Every row gives one point. Each copy is the shape, with its points in the same order, stretched, turned, moved and blurred by noise. Is it also mirrored, or only turned?
In the rows, 100 means zero.

Shape:
array([[127,  48],
       [ 98, 102],
       [ 81,  84],
       [ 96, 105],
       [113, 114],
       [146,  89],
       [129, 160]])
Copy 1:
array([[ 55, 111],
       [120,  99],
       [122,  82],
       [117,  92],
       [127,  99],
       [ 83, 133],
       [150, 126]])
Copy 1 is: mirrored
Copy 2:
array([[ 78, 131],
       [ 95,  86],
       [ 71,  87],
       [ 93,  89],
       [108,  85],
       [101, 121],
       [140,  77]])
Copy 2 is: mirrored
Copy 3:
array([[ 90,  57],
       [ 98,  96],
       [118,  85],
       [ 99,  98],
       [ 78, 102],
       [ 57,  79],
       [ 56, 136]])
Copy 3 is: mirrored
Copy 4:
array([[159, 140],
       [101, 106],
       [ 96, 143],
       [ 98, 103],
       [109,  76],
       [152,  74],
       [ 96,   5]])
Copy 4 is: mirrored

Shape:
array([[150,  99,  96],
       [ 63, 154, 139],
       [ 88,  93,  82],
       [ 89,  62,  82],
       [121,  52, 108],
       [ 92,  76,  94]])
Copy 1:
array([[148, 119, 144],
       [ 19, 119,  88],
       [112,  88,  90],
       [126,  68,  90],
       [123,  67, 121],
       [115,  80,  97]])
Copy 1 is: only turned
Copy 2:
array([[ 70, 149, 107],
       [165, 116, 132],
       [ 83,  90,  87],
       [ 57,  69,  98],
       [ 48,  93, 132],
       [ 73,  81, 106]])
Copy 2 is: mirrored
Copy 3:
array([[109,  67,  64],
       [ 99, 189,  85],
       [103, 106, 119],
       [111,  84, 147],
       [129,  55, 116],
       [115,  96, 129]])
Copy 3 is: only turned
Copy 4:
array([[119, 111, 143],
       [133, 100,  72],
       [ 85, 106, 115],
       [ 71, 115, 124],
       [ 90, 145, 139],
       [ 88, 117, 113]])
Copy 4 is: only turned

Shape:
array([[ 69,  84, 121, 130,  60,  81],
       [ 96,  53,  69,  95, 132, 100],
       [ 61,  94,  64,  74,  24,  73],
       [108,  61,  73,  54, 112, 116],
       [ 96, 129,  16,  80,  74,  81],
       [109, 116, 124, 116,  81, 101],
       [126, 112, 122,  92, 114, 140],
       [ 88,  81, 115,  47, 112,  90],
       [147,  81,  96, 122, 111,  93]])
Copy 1:
array([[ 84,  55,  80,  90,  90,  65],
       [136, 100,  60,  63,  98, 125],
       [ 51,  49,  52, 104, 116,  96],
       [126,  97,  59,  72, 148, 125],
       [ 86, 106,  74, 116,  92, 164],
       [110,  93, 104, 106, 107,  85],
       [129, 112, 125,  92, 142, 111],
       [ 99, 114,  53,  49, 142,  74],
       [169,  97,  64, 114,  92, 117]])
Copy 1 is: mirrored
Copy 2:
array([[ 60,  86, 134, 110,  66, 105],
       [106, 111,  84, 105, 119,  44],
       [ 92, 109, 116, 171,  35,  95],
       [130, 123,  47, 118,  97,  64],
       [136,  89, 118, 167,  97,  75],
       [ 95,  66, 109, 101,  95, 124],
       [131,  90,  72,  79, 122, 130],
       [ 98, 110,  39, 121,  99, 106],
       [105,  47,  95,  95, 102,  47]])
Copy 2 is: mirrored

Shape:
array([[ 88,  78,  83, 140, 140,  92, 129,  48],
       [118,  58,  81, 125, 146,  91,  96,  69],
       [ 94, 132,  99,  49,  74, 107,  86, 122],
       [104,  72, 103,  57, 118, 126, 105,  83],
       [101, 114, 137,  69,  58,  79,  72,  98],
       [108,  65,  80, 112, 147, 126,  79,  67],
       [119,  80,  76, 130, 157,  81,  84,  65],
       [104,  79, 116, 109, 103, 142,  60,  86],
       [153,  85, 112,  87, 125, 142,  64,  67],
       [127, 102,  98,  92, 106, 151, 102, 136],
       [126,  58,  98,  77,  99, 126,  52, 102],
       [116,  99, 139,  65,  71,  98, 107, 131],
       [ 91, 133, 150,  77, 116,  94,  91, 128],
       [105, 146, 109,  82,  79,  94, 148, 111]])
Copy 1:
array([[ 97,  38,  96, 109, 115,  63, 141, 129],
       [129,  44,  97, 105,  81, 102, 132, 125],
       [ 82, 149,  75, 135,  84, 101,  87,  77],
       [111,  77,  80,  73,  59,  81, 101,  98],
       [ 35, 117,  69, 132,  52,  95, 114,  79],
       [137,  44,  97, 108,  78,  81, 113,  93],
       [138,  46,  92, 137,  93,  99, 131, 123],
       [ 83,  61,  86, 113,  66,  85,  99,  54],
       [114,  41,  75, 113,  45,  79,  48,  72],
       [110,  96,  79, 101, 105, 116,  45,  75],
       [115,  81,  94,  94,  39, 115, 101,  71],
       [ 50, 117,  63,  82,  69, 120,  82,  96],
       [ 64, 106,  31, 125, 101, 102,  98,  83],
       [ 51, 124,  72, 126, 125,  89,  65, 115]])
Copy 1 is: only turned
Copy 2:
array([[ 67, 105, 134,  52, 125,  94, 173,  87],
       [ 87,  68, 130,  65,  89, 102, 159, 102],
       [132, 137,  61, 108,  96, 119,  69,  62],
       [124,  79,  66,  58, 121,  96,  93,  71],
       [116, 139,  37, 110, 109, 121, 110,  91],
       [ 85,  68, 124,  37,  83, 100, 117, 102],
       [ 63,  77, 137,  69,  73,  97, 156, 100],
       [ 97,  85, 101,  46,  92, 122,  89, 131],
       [ 85,  46,  96,  58,  73, 145,  75, 107],
       [128,  69, 126,  98,  94, 141,  50, 100],
       [135,  65,  83,  70,  67, 131,  92, 109],
       [142, 100,  55, 129, 131, 124,  85,  93],
       [ 94, 114,  65, 108, 131,  72,  65, 105],
       [106, 139,  91, 134, 136, 132,  98,  53]])
Copy 2 is: mirrored
Copy 3:
array([[ 95, 118,  58,  60,  87,  92, 158, 116],
       [ 98,  79,  91,  52,  77,  79, 152, 139],
       [ 90, 112, 125, 109, 155, 125,  35,  74],
       [ 52, 118, 116,  66, 104, 124,  92, 126],
       [131, 119, 121, 119, 150, 151,  73, 105],
       [ 71,  71,  72,  50,  54,  99, 116, 137],
       [107,  54,  87,  30,  82,  80, 145, 125],
       [ 81,  79,  84, 117,  51, 142,  93, 130],
       [ 48,  37,  97,  67,  78, 133, 116, 141],
       [ 60,  62, 110, 126,  86,  99,  87,  96],
       [ 84,  67, 114,  88,  74, 118,  86, 153],
       [ 95, 117, 157, 132, 141, 125,  93,  95],
       [114, 105, 163, 103, 122, 145,  68,  61],
       [ 90, 125, 117, 123, 175, 113,  98,  54]])
Copy 3 is: only turned

Shape:
array([[114,  86,  81, 134,  99, 109, 103,  92,  89,  83, 102],
       [113,  86, 100,  89,  89, 104,  90, 114,  84,  50, 100],
       [ 86, 157,  80, 102,  75,  87,  96, 111, 128,  68, 107],
       [101,  88,  83,  82,  84,  97,  89, 195,  87,  99,  89],
       [117, 107, 112, 105, 110,  98, 101,  83, 110, 109,  96],
       [ 99, 105, 109,  96, 121, 118, 118, 101,  86, 103,  80],
       [ 81,  98, 108,  81,  87,  74, 107,  78, 103,  93,  57],
       [ 73,  90,  97,  92,  90, 109,  93,  82, 104,  84, 111],
       [113, 141,  97,  93,  73, 113, 101,  78,  92, 110, 101],
       [101, 103,  82,  84,  85,  84, 110, 109,  88, 105, 109],
       [114, 125, 111, 100,  95, 108,  91,  89,  90,  88, 107],
       [125,  92, 107,  85,  77, 120, 119,  96,  97, 104,  96],
       [102,  87, 101,  93,  90, 110,  94,  79,  94, 108,  78],
       [ 98,  89, 113, 125,  76,  93, 116,  91,  87, 108,  94]])
Copy 1:
array([[106, 114,  85, 118,  90,  95, 117, 107,  57,  79,  94],
       [ 99, 111,  45, 113, 100, 108, 101,  77, 121, 104,  64],
       [ 87, 132, 107,  65, 159, 101,  98,  44, 126, 124,  97],
       [114,  88,  38,  89, 131, 152,  39,  88, 156,  85,  73],
       [ 91,  86, 119, 123,  97,  86, 113, 104,  97,  97, 104],
       [109,  85,  97, 102,  83,  93, 117, 129, 103, 107,  76],
       [ 99,  74,  79,  50,  91,  70,  96,  87,  97,  90,  88],
       [100, 111,  65,  92,  98,  94, 119,  80,  96, 121, 113],
       [ 89,  82, 117, 116, 133,  90, 116,  97,  91, 144,  86],
       [ 75,  79,  78,  94, 115, 116, 101,  79,  96,  96,  92],
       [ 85, 101, 110, 128, 108,  95, 115,  89, 103, 132,  83],
       [ 98,  69,  69, 121, 112,  89, 103, 130, 107, 113,  81],
       [115,  77,  84, 111,  91,  85, 106, 107,  83, 100,  95],
       [ 81,  92,  78, 101,  93,  81,  92, 127,  57,  96, 110]])
Copy 1 is: mirrored
Copy 2:
array([[ 67, 101, 101,  77, 102,  80, 105, 112,  92,  66,  73],
       [ 82,  96, 106,  73, 141,  58, 100, 147,  92,  95, 118],
       [ 88, 109, 116, 135, 122,  87,  88, 129, 109, 143,  78],
       [ 79,  90,  95,  31, 145,  86, 103, 117, 120, 148, 117],
       [ 97, 124,  88, 109,  90, 118,  87, 102,  89,  82, 105],
       [ 74,  89,  84,  91,  77, 128, 106, 111,  91,  83, 115],
       [ 79,  99, 110, 111, 102, 140,  88, 111,  42, 111, 120],
       [108,  83, 112, 110, 111,  97, 101, 103,  72,  88,  98],
       [100, 119, 127, 108,  62, 105,  75, 119, 105,  90,  96],
       [ 93, 111, 105,  84,  89,  84,  99, 106,  86, 120, 111],
       [ 97, 117, 117, 108, 100,  93,  89, 120, 109,  86, 106],
       [ 96, 103,  91,  79,  70,  85,  67, 123,  96,  76, 118],
       [ 93, 103, 107,  84,  89, 129,  91, 110,  66,  77, 103],
       [ 77,  94, 122, 100,  88,  92,  71,  82,  95,  71,  94]])
Copy 2 is: only turned

Shape:
array([[101, 102,  98, 121, 113, 116,  74,  77, 108,  60, 123,  98],
       [160, 126,  91,  62,  48, 156,  87,  80, 110, 144, 106, 136],
       [161,  97,  79,  58,  60,  76, 127, 111, 110, 106,  87,  91],
       [ 98,  56,  63, 105, 114,  86,  91,  99,  73,  83, 137,  98],
       [ 99, 125,  78, 135, 132,  89, 107, 160, 139, 148, 104, 100],
       [ 86, 124,  79,  67,  60, 140, 108,  91, 151,  79,  77,  73],
       [127,  62,  75, 105,  90, 111, 117, 102,  88, 136,  66, 128],
       [127, 124,  87,  50,  76,  80,  64,  83,  98, 141, 112, 117],
       [101,  78, 118, 120,  62, 129, 109,  81, 104,  98, 119, 114],
       [143, 142,  82, 126, 104,  68, 124, 114, 121, 133, 134, 134],
       [138,  95,  64, 123, 138, 111, 111,  95, 104, 120, 115, 145],
       [ 92,  95, 136,  93,  87, 132, 124,  72,  72,  89,  88,  80],
       [100, 141,  85,  69,  50, 144, 123, 149, 135,  77, 104, 122],
       [158,  68,  75, 112, 107,  97, 115,  73,  64, 135,  76,  85],
       [106,  88,  98, 121, 112,  99,  91, 102, 115,  78,  72,  63],
       [ 96,  60,  84,  52,  93, 140, 130, 127, 148, 121,  74, 117],
       [122, 138, 142,  61,  80,  75,  63, 127, 108, 141, 107, 117],
       [142,  70, 142,  64,  72, 115, 143, 134,  76, 124, 129,  61]])
Copy 1:
array([[110, 109,  96, 100,  90,  63,  87,  67, 112, 108, 102, 102],
       [170,  71,  98,  88, 155, 124, 158, 161, 104, 123, 106,  22],
       [115, 101, 105, 134,  93, 141, 156, 138,  96, 154,  95,  43],
       [124, 131,  55,  96,  57,  61, 113,  69,  80, 111,  84, 139],
       [ 94, 103, 147, 161, 126,  57, 129, 127,  69,  66,  37, 131],
       [ 62, 135, 116, 115, 113,  61, 107, 137, 100, 113, 102,  36],
       [144,  79,  77, 141,  95,  82, 151, 135, 102, 100, 142, 100],
       [138, 100,  86,  97, 138, 147, 135, 139, 107, 153,  54,  98],
       [ 99,  95,  77,  87, 114,  65, 142,  66,  91,  80, 118,  84],
       [130, 110, 136, 151, 150,  98, 162, 106, 100,  89,  65, 104],
       [170, 100, 108, 134, 114,  59, 143, 117, 100,  78, 114, 106],
       [ 84,  89,  85,  97, 111, 108, 116,  81,  77, 111, 179,  97],
       [ 74, 134, 138,  93,  81, 102, 139, 121,  79,  67,  71,  14],
       [166,  58,  62, 151, 110, 106, 125, 126,  98, 140, 165, 106],
       [ 93,  89, 106, 141,  83,  66,  87,  94, 106, 118, 117, 116],
       [ 87, 116, 131,  96,  90,  36, 166, 160,  75, 104, 119,  72],
       [ 96,  72, 135,  85, 145, 157, 150, 131,  98, 131,  46, 117],
       [ 90,  66, 106,  72,  96, 135, 178,  98,  16, 144, 132,  91]])
Copy 1 is: mirrored
Copy 2:
array([[ 94,  84,  88,  87,  97, 143, 102,  76,  85, 111, 114,  97],
       [140,  30,  93, 157, 115, 104, 125,  87, 129,  63, 155, 136],
       [102,  30, 143, 127,  88,  90, 115, 110, 122,  69,  76, 145],
       [ 85,  91, 102, 123,  87, 139, 147, 108,  76, 149,  63, 137],
       [ 87, 126,  27, 177,  74,  86,  76, 152, 102,  60,  65,  65],
       [ 82,  65, 121,  97,  89, 134,  76,  88, 162, 115, 153,  94],
       [126, 104, 130, 139, 109,  65, 119, 142,  93, 105,  88, 132],
       [112,  60,  62, 115, 109,  98, 142, 109, 141,  78, 108, 144],
       [ 99,  88, 141, 118,  69, 129, 104, 103,  89, 103, 161, 118],
       [113,  90,  57, 159,  85,  98,  98, 110,  97,  13,  82, 138],
       [128, 104,  71, 158, 126,  88, 126,  94,  75,  72,  61, 126],
       [ 94, 105, 178,  59, 106, 139, 133, 114, 101, 114, 160,  72],
       [128,  58,  84, 145,  45, 157,  74,  80, 179,  66, 162,  96],
       [ 94,  86, 161, 118, 145,  75, 145, 153,  55, 113,  52, 128],
       [ 77,  91, 120,  84,  96, 103,  82, 128,  82, 120,  84,  74],
       [111,  84, 115, 158,  83,  75, 114,  87, 136, 112, 111,  83],
       [116,  67,  42, 110,  72,  90, 113, 118, 132,  37, 133,  85],
       [ 79,  37, 174, 141,  64, 131, 162, 117,  71,  89, 112,  67]])
Copy 2 is: mirrored
Copy 3:
array([[112, 102,  93, 112,  71, 105,  79,  98, 107,  83,  82, 133],
       [ 76, 149,  91,  84,  86,  57, 135, 111,  97, 148,  98, 137],
       [ 87,  99, 102, 107,  91,  85, 139, 103, 119, 154,  90,  85],
       [109,  93,  80, 123,  99, 134, 114, 129, 122,  91,  75, 137],
       [137, 103, 122,  91, 128,  70, 118,  82,  73,  85, 148,  57],
       [103, 142, 114, 125,  52,  78,  81,  98, 106, 124, 145,  84],
       [ 59, 102,  97,  94, 135,  94, 121, 116, 107, 126, 108, 112],
       [ 86, 116,  79,  89,  66, 106, 166, 114,  87, 119,  82, 120],
       [ 88, 126, 117,  80, 100,  90,  95, 115, 134, 102,  91, 121],
       [125, 104,  84,  73, 117,  58, 136,  82, 111, 101, 109,  75],
       [ 96, 107,  66, 103, 135,  80, 111,  93, 102, 103,  97, 118],
       [ 68, 115, 106, 102,  79,  91,  81, 145, 102, 106,  66, 109],
       [140, 142, 111,  85,  79,  82,  82,  95, 105, 146, 138,  76],
       [ 51,  78,  86, 120, 117,  76, 129, 133, 106, 115,  74, 125],
       [ 96,  82, 124, 120,  83,  96,  86,  97,  97,  95, 105,  96],
       [ 81, 154, 120, 113, 130, 107, 101,  95,  98, 138, 128,  82],
       [101, 110, 119,  55,  75, 105, 156,  97,  69, 119,  73,  90],
       [ 93, 118, 140, 100, 115,  83, 124, 144, 112, 138,  43,  93]])
Copy 3 is: only turned

Shape:
array([[ 38,  66, 145,  98,  71, 122,  80,  82, 104,  64, 129, 102],
       [ 66, 115,  75,  94, 109,  95,  53,  93,  88,  73,  91,  86],
       [ 79,  77, 108,  74, 129,  88, 107, 122,  96,  99,  88, 138],
       [ 80,  85, 123,  48, 157, 103,  87,  69,  95,  57,  51,  59],
       [ 98, 114, 116,  64, 115, 110, 144, 112, 100,  68,  90,  98],
       [ 79,  90, 145, 118, 132, 124, 110,  61, 104,  53,  72, 166],
       [ 95, 148,  96,  85,  72,  93, 110, 136, 154,  39,  73,  61],
       [ 67,  80,  78,  73, 137, 161, 113,  98,  87,  73,  81, 126],
       [132, 117,  61,  77, 103,  81,  91, 140,  93,  40, 107, 114],
       [ 80, 108,  43, 107, 107,  94,  96,  76, 101, 100,  95, 124],
       [135,  94,  94, 115,  29, 113, 131,  95,  80,  74,  81, 101],
       [ 70, 111,  73, 128, 126,  58,  66, 112,  79,  92,  74,  94],
       [ 89,  76, 160, 146,  76, 114,  48, 101, 153, 127, 139,  85],
       [139, 108, 112, 105,  63,  98,  79,  78,  97, 127,  36, 146],
       [105, 122,  98,  64, 119, 110, 108,  95,  62, 115, 100, 140],
       [ 93,  73, 133, 116,  89,  81,  88,  94, 141, 108, 121, 131]])
Copy 1:
array([[ 79, 130,  57,  90,  86,  98,  30, 104,  82, 132, 122, 115],
       [ 89, 113,  87, 106,  73,  93,  95,  78, 119,  92,  81, 104],
       [ 94,  72, 138,  70,  85,  70,  76,  92,  93,  92, 110, 108],
       [ 99, 155,  89,  81,  71, 122,  99,  69,  55,  65, 101,  94],
       [129,  97, 119,  58,  88,  99, 123,  91,  79, 128, 111, 104],
       [ 94, 113,  76,  11, 135,  97,  64, 111,  76,  93,  79, 103],
       [129, 144, 101,  48,  50,  78, 132, 104, 133, 159,  70,  57],
       [ 88,  86, 103,  58,  80, 113, 111,  69, 100, 102, 152, 143],
       [152,  51, 147,  82,  35,  99, 122,  86, 131, 111,  62, 106],
       [101,  83,  92,  87, 112,  98, 115,  46, 130, 107,  89,  92],
       [158, 103,  76,  70,  90, 148,  80, 141, 128, 128, 130,  68],
       [106, 113, 111, 115, 100,  48,  87,  86, 128,  71,  70, 100],
       [ 20, 148, 114,  99, 119, 121,  38, 149, 120, 149,  95,  89],
       [ 91,  70,  74,  58, 110, 131,  72, 144, 123,  79,  89,  20],
       [ 88,  38, 114,  83,  94, 111, 116,  90,  83,  93, 109, 114],
       [ 85,  95, 120,  74, 114,  94,  49, 113, 100, 131,  72,  71]])
Copy 1 is: mirrored
Copy 2:
array([[114,  43,  89, 133, 113, 107,  92,  81,  98,  76,  58,  52],
       [109,  89, 102,  78,  89, 138,  96,  84, 104,  96, 129,  95],
       [ 85, 116, 100, 104,  96,  59,  55,  85, 100,  82,  91,  93],
       [135,  69, 156,  76, 111, 122,  54,  69,  84, 105,  72, 129],
       [ 90,  94, 123,  86, 113,  51,  92, 115, 106,  78,  61, 132],
       [102,  60, 120, 148,  65,  82, 105, 103,  83, 119,  56,  78],
       [106,  92, 151,  46, 101,  84, 122, 128, 123,  67,  78,  82],
       [ 74,  81, 105, 105,  93,  87,  66,  86, 140, 112,  87, 123],
       [108, 102,  90,  34,  62,  57,  93, 123, 119,  90, 112, 110],
       [113, 100,  98, 112, 101,  98, 100,  97, 107, 120, 129,  88],
       [102,  63,  83,  84, 137,  75, 125, 152,  66, 126,  78,  69],
       [110, 105,  99,  79,  93, 136, 104,  60,  81, 118, 126,  91],
       [139,  89,  71, 132,  83, 138,  77, 138, 103,  74,  41,  18],
       [101,  83, 106, 115,  97,  84,  74, 160,  42, 117, 106,  71],
       [ 82, 106, 103, 108,  93,  68,  71, 122,  95,  79, 115, 142],
       [139,  97,  88, 120,  74,  83,  80, 129,  79,  87,  70,  38]])
Copy 2 is: only turned
Copy 3:
array([[160,  62,  43, 124,  95,  37, 127,  47, 112, 100,  78,  72],
       [101,  85, 133, 119, 117,  59, 159,  70, 128, 127,  60, 120],
       [ 98, 107,  64, 103,  64,  63,  61, 115, 147,  86,  46,  87],
       [125, 140, 138, 140,  68,  29,  87,  36, 126,  63,  65, 131],
       [116, 146,  92,  94,  63,  59,  84,  91, 137, 105, 120,  91],
       [138, 105,  36,  47,  97,  77,  40,  40, 123,  81,  71,  99],
       [141, 111, 127,  77, 108,  16, 142, 135,  99, 107, 172, 113],
       [ 96, 169,  65, 120, 102,  68, 114,  52, 149, 101,  48,  89],
       [129, 132, 142,  94,  69,  63, 130, 140, 117, 159,  67,  92],
       [ 60, 101,  91,  75,  88,  81, 155,  84, 110, 120,  62, 105],
       [107, 127, 103,  94, 105, 107,  91,  85,  79, 143, 130,  26],
       [ 77,  52, 125, 106, 114,  71, 105, 106, 105, 121,  56, 147],
       [190,  16,  46, 104, 108, 117, 125,  91,  67,  59, 109,  95],
       [ 85,  90, 108,  70, 125, 130,  43,  84, 115,  64,  98,  25],
       [ 76, 125, 105,  89,  75, 118,  91,  78, 173, 112,  64,  70],
       [140,  47,  43,  71,  64,  85,  90, 108,  89,  62,  85,  81]])
Copy 3 is: mirrored
